Each row of a before or after table is a point. One or more steps were done to the points. Then noise was added and the rows were shuffled. The steps act on columns, c1 being the first. What was done? A step turns or swaps two columns, mirrors them in a line or flattens them onto one, adds a multiple of one to another, or multiplies or shifts one. Angles are multiples of 10 degrees, from the lower column toward the higher: turns from -170 to 170, lines from 10 to 170 but not 90. Use the fewest steps. Two steps may share a column if one is a turn and the other turns, adds or multiplies; they go together, in the order done. Otherwise the lowest column goes first.

Before:
[[-0.05  0.35]
 [ 0.11 -1.01]
 [-0.08 -0.43]
 [ 0.16  0.55]
 [-0.70 -0.34]
 [ 0.16  0.58]
 [ 0.15  0.58]
 [ 0.32  0.28]
 [ 0.11  0.37]
 [ 0.22  0.50]
 [ 0.22  0.41]]
After (11 x 2):
[[ 0.25  0.06]
 [-0.18 -0.13]
 [ 0.39  0.06]
 [ 0.35  0.08]
 [-0.02  0.01]
 [ 0.17 -0.01]
 [ 0.27  0.01]
 [ 0.27  0.02]
 [ 0.25  0.08]
 [-0.76 -0.13]
 [-0.07 -0.01]]
Steps: flatten c1 and c2 onto the line at 10 degrees

Before:
[[ 0.47  0.46  0.22 -0.10]
 [ 0.14 -0.03  0.97 -0.71]
 [-0.30 -0.10 -0.19  0.14]
 [-0.36 -0.17 -0.18 -0.10]
 [ 0.39 -0.17  0.57  0.15]
 [ 0.88  0.40 -0.04 -0.59]
 [ 0.66 -0.05 -0.29 -0.42]
 [ 0.03 -0.07 -0.29  0.14]
 [-0.05 -0.10 -0.06 -0.04]
 [-0.40  0.45 -0.29 -0.11]
 [-0.26 -0.23 -0.24  0.20]]
After, 11 rows:
[[-0.58 -0.13 -0.33 -0.52]
 [ 0.22  0.33 -0.31  0.02]
 [ 0.10 -0.05 -0.06  0.07]
 [-0.02  0.34 -0.22 -0.28]
 [ 0.28  0.25 -0.19 -0.08]
 [ 0.47 -0.04 -0.16 -0.13]
 [-0.35 -0.36  0.57  0.88]
 [ 0.38  0.32 -0.28 -0.84]
 [-0.90 -0.36 -0.09 -0.77]
 [-0.43 -0.13  0.18 -0.15]
 [-0.17 -1.40  0.91  1.00]]
Steps: multiply c1 by -1; add -1.5 times c3 to c2; turn c2 and c4 by -60 degrees

Before:
[[-0.16 -0.44 -0.11 -0.22 -0.29 -0.61  0.12  0.44  0.15]
 [ 0.25 -0.74  0.05  0.33 -0.27  0.03  0.40 -0.02 -0.27]
 [-0.30  0.24 -0.14 -0.32  0.77 -0.05 -0.33 -0.34  1.00]
 [ 0.03 -0.28  0.42  0.09  0.40 -0.33  0.37  0.33 -0.30]
 [ 0.11  0.22 -0.01  0.94 -0.60 -0.16 -0.79  0.12  0.21]
 [ 0.50  0.19 -0.19  0.22 -0.59 -0.10 -0.56 -0.29 -0.16]
 [-0.01 -1.12  0.15  0.04  0.13  0.01  0.18  0.45 -0.41]
 [ 0.04  0.11  0.55 -0.55  0.30 -0.05 -0.62 -0.14  0.56]
 [-0.49  0.36  0.09 -0.70  0.39  0.48 -0.25  0.06  0.78]
 [-0.19  0.23  0.39 -0.45  0.33  0.33 -0.93 -0.16  0.86]
 [-0.46  0.21  0.71 -0.25 -0.13  0.18 -0.44 -0.53  0.69]
 [-0.38 -0.92 -0.21 -0.13  0.40 -0.63  0.11  0.07 -0.11]
 [ 0.36 -0.68  0.10  0.09 -0.07 -0.31  0.17  0.25  0.45]]
After (13 x 9):
[[-0.02 -0.34  0.07  0.05 -0.12  0.65 -0.19  0.26  0.56]
 [ 0.54 -0.08 -0.20 -0.03 -0.64 -0.20  0.09 -0.65  0.25]
 [-0.20 -0.61 -0.10 -0.31 -0.19  0.42 -0.37  0.29  0.03]
 [ 0.14 -0.34  0.43  0.23  0.34  0.26 -0.19  0.48 -0.30]
 [-0.96  0.14  0.73 -0.29 -0.02 -0.20  0.34 -0.57  0.10]
 [-0.90  0.48  0.09 -0.53  0.63 -0.34 -0.12 -0.17  0.29]
 [-0.10 -0.16 -0.03  0.70 -0.90 -0.24 -0.39 -0.70  0.22]
 [ 0.38  0.02  0.08  0.22 -0.36  0.74  0.16  0.39 -0.12]
 [-0.49 -0.05  0.58 -0.41  0.44 -0.09 -0.02 -0.62  0.31]
 [ 0.22  0.05  0.16  0.10  0.11  1.13 -0.34  0.36 -0.35]
 [-0.84 -0.05 -0.13 -0.05  0.83 -0.22  0.17 -0.41  0.62]
 [-0.77  0.30  0.35 -0.34  0.50 -0.19 -0.15 -0.92  0.48]
 [-0.18 -0.62 -0.21  0.04  0.45  0.94  0.00  0.11 -0.27]]
Steps: add -0.3 times c3 to c1; turn c1 and c9 by 40 degrees; turn c2 and c6 by -90 degrees; turn c4 and c5 by -20 degrees; turn c7 and c8 by 70 degrees
